Every row gives one point. To make a cloud, some directions were put in groups of two or more. Within a group, all points are equally far from the middle, so they leave a hole (a ring in 2 directions, a hollow ball in 3). The other directions are filled evenly. Then the cloud was stretched, turned, moved and blurred a little. How many holes are there, and how many directions does each take, smallest first?

Cloud, 14 rows:
[[  1 -18]
 [ 25   1]
 [-31 -20]
 [ 25  52]
 [ 22  -7]
 [-52  17]
 [  3   3]
 [-20  -1]
 [ -1 -52]
 [-25 -11]
 [ 16 -43]
 [-21 -60]
 [  3 -35]
 [ 28   5]]
Holes: 0

Cloud (28 x 4):
[[-45 -17 -27   8]
 [-49 -24  -7 -19]
 [ 45  15  -9  32]
 [ -8   2 -55  17]
 [-10  19 -36 -34]
 [-10 -40   4   7]
 [ 23 -19 -23 -29]
 [ 40  -1 -12  32]
 [-32  19  19 -24]
 [-18  38   4 -14]
 [-15  18 -25  35]
 [ 48  26  18  -4]
 [-18  19  47   8]
 [-29 -22  21 -32]
 [ 15 -34 -16  -7]
 [-48 -28  -6 -15]
 [ 26  47 -12  13]
 [ 34   4   5 -33]
 [ 10  -7 -60  -4]
 [  2   5 -52 -30]
 [-17  40  12   0]
 [-48 -14 -16 -24]
 [-27  28   7 -22]
 [ 27  38 -21  29]
 [-14  36   6  25]
 [-37 -26   3  23]
 [ 29  11 -39  31]
 [-27  10  20  36]]
Holes: 2 (2, 2)

Cloud, 55 rows:
[[ 26 -25 -17 -10 -16  -5]
 [-13 -13   4  48  -5   0]
 [ -1   0 -15  43   0 -10]
 [-25  -5  -6  28 -46   7]
 [  5  -7 -19  21 -13 -25]
 [-20 -49 -33 -19  11  -4]
 [-26   4  10  -7 -14  17]
 [ 17  -4  -6  -6 -17 -26]
 [ 35  -9 -30 -36   9  -9]
 [-28  -6  -7  -2 -33  -4]
 [ 15 -38  -4  25  -4 -23]
 [  1 -39   1   8 -12  18]
 [-17   3   0  20 -25 -35]
 [-27 -22  31  21  -2  -8]
 [ 14  -8 -40  -6   5  22]
 [-30 -32 -14  -2 -31   8]
 [ -3 -33  -2 -18 -21 -31]
 [-35 -25 -17 -15  25   1]
 [ -1 -45 -21   0  28 -10]
 [  1 -27 -23  -6   8 -36]
 [ 22 -30  -1  21   9  15]
 [ 14 -19  20  28 -30 -10]
 [  6   7  -9  60   3   4]
 [ -7 -13  17   8 -14  -6]
 [-29  -5 -18  20  -8 -18]
 [-31 -20  -7  40 -16   2]
 [-21 -22   3  -4  -6  38]
 [-23 -41 -34 -14  31  -3]
 [ 15 -48 -44   2   5 -18]
 [ 29 -30 -39  -1 -17 -18]
 [ -2 -51 -38  -8  36 -12]
 [  7 -26  -5  44   0   5]
 [-20 -24   8  -2  12  25]
 [-25   3   0 -22   1  32]
 [ 17 -31 -26 -13 -19  -2]
 [-17 -13   2  27  11 -18]
 [-34   6  16  29 -30   9]
 [ 10 -28  -7  40  -4 -17]
 [ -6 -32  -7  32   1 -17]
 [-14 -48 -28  -3  20 -11]
 [-48  -5  -7   5  20   7]
 [-26   3  18  33 -15  43]
 [ -5 -15   9   8 -28  -1]
 [ 11 -15 -19 -17  35  16]
 [ 10  -8  -9   9  -8  27]
 [  2 -17  49  32 -44  11]
 [ -9 -33 -20 -11   6 -22]
 [ -5 -22 -28  21  20   3]
 [-29 -13  15  39 -30  19]
 [ -2 -17  18  24 -24  -8]
 [ -7 -20   0  10  16  30]
 [ -9  -5 -13  42   8 -28]
 [ 20 -40 -43  16  -1 -16]
 [ 16   8  14  41 -46   2]
 [-14 -11 -40  18  11   2]]
Holes: 0
